Each row is a point. The points of each table are mixes of a few directions, plus a little noise. Count the directions of each table, and those that both share. Where both have some left over, give the other angles between the two spaces (their principal angles), to ten degrees, smallest first.

First (5 x 2):
[[  7 -10]
 [-30  40]
 [ 11 -15]
 [ 35 -45]
 [-22  29]]
Second:
[[ 31  33]
 [ 12  14]
 [-14 -16]
 [ -8  -8]
 [-32 -36]
 [-29 -31]
 [ 41  44]]
Directions: first 1, second 1, shared 0; angles 80

First:
[[ 28  20   2 -21  37   5]
 [ -9  43  32  19 -22  -2]
 [-27 -48  -7  12 -32  -9]
 [-28 -58  29  16 -41 -23]
 [ 19   2 -33  17  43   0]
 [ 17  40 -23 -41  15  28]]
Second, 6 rows:
[[ 27  -4  28  18  40 -21]
 [  5  19 -10 -14   4  11]
 [ 19 -12  45 -70   1   5]
 [-40  -4 -16 -30 -67  24]
 [ -2 -16 -32  33  15  -8]
 [ -7  17 -14  64   7 -14]]
Directions: first 4, second 4, shared 4

First (7 x 9):
[[  3  -5 -16 -16 -44   1   8  -6   9]
 [  7 -40  16   4 -13   6  33 -27  11]
 [  5  -4  38 -21 -38 -17 -66 -17  24]
 [ 10  33 -16  86  66  64  -8 -13   4]
 [ 26  -1  -4  -4  18 -20   7  -1 -44]
 [-21   8  -3 -48 -26 -36 -11  33  -1]
 [-31   9 -16   2  36   3  39  33  -4]]
Second:
[[  1 -43  -4   4 -40 -14  -6  -1  38]
 [ -2  37  35  19  51   9 -53  -4 -10]
 [-10  13  32   4   6  35   0 -33  12]
 [-17  -1  26 -43 -42  -2   2 -16  15]
 [ 24   6 -61  14   1  -7  28  22 -32]
 [  8 -33 -57  23  43 -39  51  56 -28]
 [ -8  22  30 -20 -17  15 -20 -24   6]]
Directions: first 5, second 5, shared 4; angles 90

First:
[[-53  26  -5   2 -18  22   9  36  13  -8 -31  26]
 [-30 -15  31 -37 -21 -31  17 -32   9  -7  -2   0]
 [ 62 -13   0  31  29  58 -81 -23   6 -22  20  57]
 [-15 -39  47  34  -4 -34  38 -17  -9  38  22  -1]
 [-11   1  17  -4 -35   8  -2 -10 -10  -5 -16 -23]
 [-32  28 -34  -7  20  31   0 -21   8   2  -8   3]
 [ 69  13 -34  27  12  -2 -11  70 -19   1   3 -28]
 [  9   3 -23 -46  17 -52  30  -5   1   3  12 -35]]
Second:
[[ 37  71 -43  28  58 -55 -57   5  -4 -23  60 -15]
 [ 46  -1 -44 -15  48   3  -7  18   8  -1  12  12]
 [-30  22  26  21 -24 -19 -11 -14  -7  -7   7 -14]
 [-41   5  39  16 -41  -5   4 -17  -7   0  -9 -11]
 [  6  54 -11  30  22 -44 -41  -4  -6 -17  41 -17]
 [ -6 -48  11 -24 -21  39  36   4   5  15 -36  15]
 [ 32 -81 -22 -55  11  66  52  23  16  24 -47  35]
 [-15  -6  14   1 -17   4   7  -4  -2   4 -10  -1]
 [-43  10  41  17 -42 -10   0 -17  -8  -1  -7 -13]
 [ 12 -25 -10 -17   7  20  16   8   6   8 -12  10]]
Directions: first 6, second 2, shared 1; angles 80
